Rows are points. To make a cloud, some directions were put in groups of two or more. Within a group, all points are equally far from the middle, so they leave a hole (a ring in 2 directions, a hollow ball in 3). The other directions are filled evenly. Then the cloud was stretched, turned, moved and blurred a little. Count the holes, and give their numbers of directions, smallest first.
In the rows, 128 means zero.

Cloud (21 x 3)
[[ 89  94 169]
 [120 124 169]
 [164 100 123]
 [ 98 134 102]
 [ 83 126 167]
 [123  79 121]
 [100  84 162]
 [145 125 140]
 [149 141 136]
 [139  61 130]
 [131 108 126]
 [ 90 115 146]
 [110  83 140]
 [138 133 114]
 [124 148 155]
 [131 100 179]
 [139  67 156]
 [ 97 114 134]
 [115  84 116]
 [132 140 122]
 [111 102 130]]
Holes: 0

Cloud (28 x 4)
[[152 143 134  83]
 [165 138 105 153]
 [104 155 128 154]
 [140  93  96 150]
 [102 121 151 150]
 [125  86 151 117]
 [123 141  83  81]
 [125 168  90  93]
 [107 147 136 159]
 [132 102 125  76]
 [103 152 154 109]
 [143  95  97 151]
 [ 90 118 110 142]
 [147 120 153 156]
 [148 148 114 165]
 [117 166 150 117]
 [146  90 146 141]
 [120  87 121  93]
 [ 94 103 136 104]
 [100 107  90 131]
 [135 128  90  73]
 [161  92 102 108]
 [117  99 139  86]
 [119 107  77 137]
 [126 122  70  95]
 [148 139 151 154]
 [162 152 132  97]
 [117 167  92  94]]
Holes: 1 (4)

Cloud (28 x 4)
[[167 135 105 137]
 [102 127  96 149]
 [133 163 160 120]
 [145 175 132 111]
 [146 125 103  86]
 [115 127 105  80]
 [133 183 111 136]
 [103 174 105 113]
 [143 179 125 117]
 [ 96 152 138 166]
 [107 157 150 166]
 [154 159 144 104]
 [103 106 136 114]
 [116 123  86 134]
 [141 176 112 155]
 [102 158  89 120]
 [147 146 146 170]
 [106 160 128 174]
 [137 158 164 124]
 [ 89 146 142 153]
 [ 95 162 114  98]
 [118 160 140 176]
 [108 166 110 168]
 [112 135  92  91]
 [151 122  91 119]
 [159 134 131 164]
 [ 86 144 145 141]
 [104 175 105 114]]
Holes: 2 (2, 2)
